Rows are points. Each copy is the shape, with its points in the same order, stretched, turned, moved and blurred by noise. Is it also mirrored, or only turned?
In the rows, zero is written as 128.

Shape (5 x 2):
[[151  90]
 [153 165]
 [ 95  88]
 [ 81 143]
 [144 126]]
Copy 1, 5 rows:
[[111  99]
 [131 161]
 [138  70]
 [171 105]
 [119 119]]
Copy 1 is: mirrored
Copy 2 (5 x 2):
[[112 178]
 [184 120]
 [ 44 127]
 [ 80  71]
 [138 143]]
Copy 2 is: mirrored

Shape:
[[ 94 120 137]
 [123 111 187]
 [132 140 111]
 [134 104 148]
 [ 95 103 165]
 [187  68 152]
 [143 198  99]
 [104 118 145]]
Copy 1:
[[ 88 148 126]
 [108 155 189]
 [133 116 117]
 [134 152 153]
 [ 85 170 153]
 [206 174 178]
 [126  52 112]
 [ 96 147 136]]
Copy 1 is: mirrored
Copy 2:
[[118  89 135]
 [139 117 193]
 [127 125 117]
 [148 107 169]
 [125  92 168]
 [208 126 215]
 [ 93 161  67]
 [122 103 149]]
Copy 2 is: only turned
Copy 3, 8 rows:
[[109 150 109]
 [158 116  97]
 [ 92 124 128]
 [128 103  97]
 [137 151  91]
 [152  37  75]
 [ 78 124 177]
 [119 138 106]]
Copy 3 is: mirrored
Copy 4, 8 rows:
[[122 146  98]
 [139  76  75]
 [115 132 150]
 [148  94 118]
 [139 123  70]
 [195  37 154]
 [ 63 139 168]
 [128 128 100]]
Copy 4 is: only turned

Shape, 10 rows:
[[113  75  95  87]
 [163 188 143 144]
 [121 111  88  95]
 [ 92 103 110 111]
 [106  79 100  76]
 [ 96 135 106 115]
 [125 110 110  86]
 [143 131 171 111]
 [164 165 123 149]
 [164 129 166 162]]
Copy 1:
[[154 104 143 204]
 [ 56 152 172  38]
 [115 121 139 166]
 [156 119 119 173]
 [166 111 148 205]
 [122 138 115 143]
 [128 130 158 160]
 [143 145 188 102]
 [ 63 130 169  59]
 [125 110 185  72]]
Copy 1 is: only turned
Copy 2 (10 x 4):
[[175 204  86 132]
 [130 123 170 124]
 [185 190 110 130]
 [170 167 110 160]
 [168 215  90 145]
 [180 157 133 162]
 [159 199 112 135]
 [ 93 166 135 139]
 [152 123 149 105]
 [ 98 111 129 108]]
Copy 2 is: only turned
Copy 3:
[[ 66 195 139 167]
 [137  41 142  78]
 [ 99 171 157 138]
 [111 158 147 180]
 [ 61 190 150 176]
 [135 136 165 161]
 [ 72 148 155 144]
 [ 68  62 126 145]
 [137  78 128  75]
 [106  64  84 111]]
Copy 3 is: only turned
Copy 4, 10 rows:
[[129  77 105 120]
 [147 157 173 145]
 [148  88 124 135]
 [148 114  89 120]
 [121  75  94 128]
 [168 121 102 136]
 [123  95 117 143]
 [ 87 144 124 134]
 [155 141 179 134]
 [111 158 159 104]]
Copy 4 is: mirrored

Shape:
[[137 125 125 118  84 139]
 [ 80 163 127  99  90 132]
 [137 110 117 124 136  79]
 [136 211 167 110  94 158]
 [110 155 138 231  77  68]
 [128 134 122 173 163 159]
 [136 104 164 105  85 160]
 [123 149 201 107 173 147]
 [132 115 124 102 111 149]]
Copy 1, 9 rows:
[[ 87 130 148 122 137 107]
 [114 173 178 163 119 134]
 [158 132 153  88 137 119]
 [103  95 182 197 111 121]
 [185 131 158 131 139   7]
 [170 142 104 159 120 101]
 [ 80 126 118 128 156 129]
 [159 109 137 184 150 176]
 [ 99 137 129 124 139 146]]
Copy 1 is: only turned
Copy 2:
[[ 93 144 159 107 135 144]
 [115 140 170 132  98 165]
 [141 138  70 112 123 127]
 [151  96 197 107 129 150]
 [189 139 113 172 117  48]
 [123  70  95 136 152 121]
 [ 51 101 161  78 113 137]
 [127  33  97  88  86 143]
 [ 70 117 131 100 135 159]]
Copy 2 is: mirrored
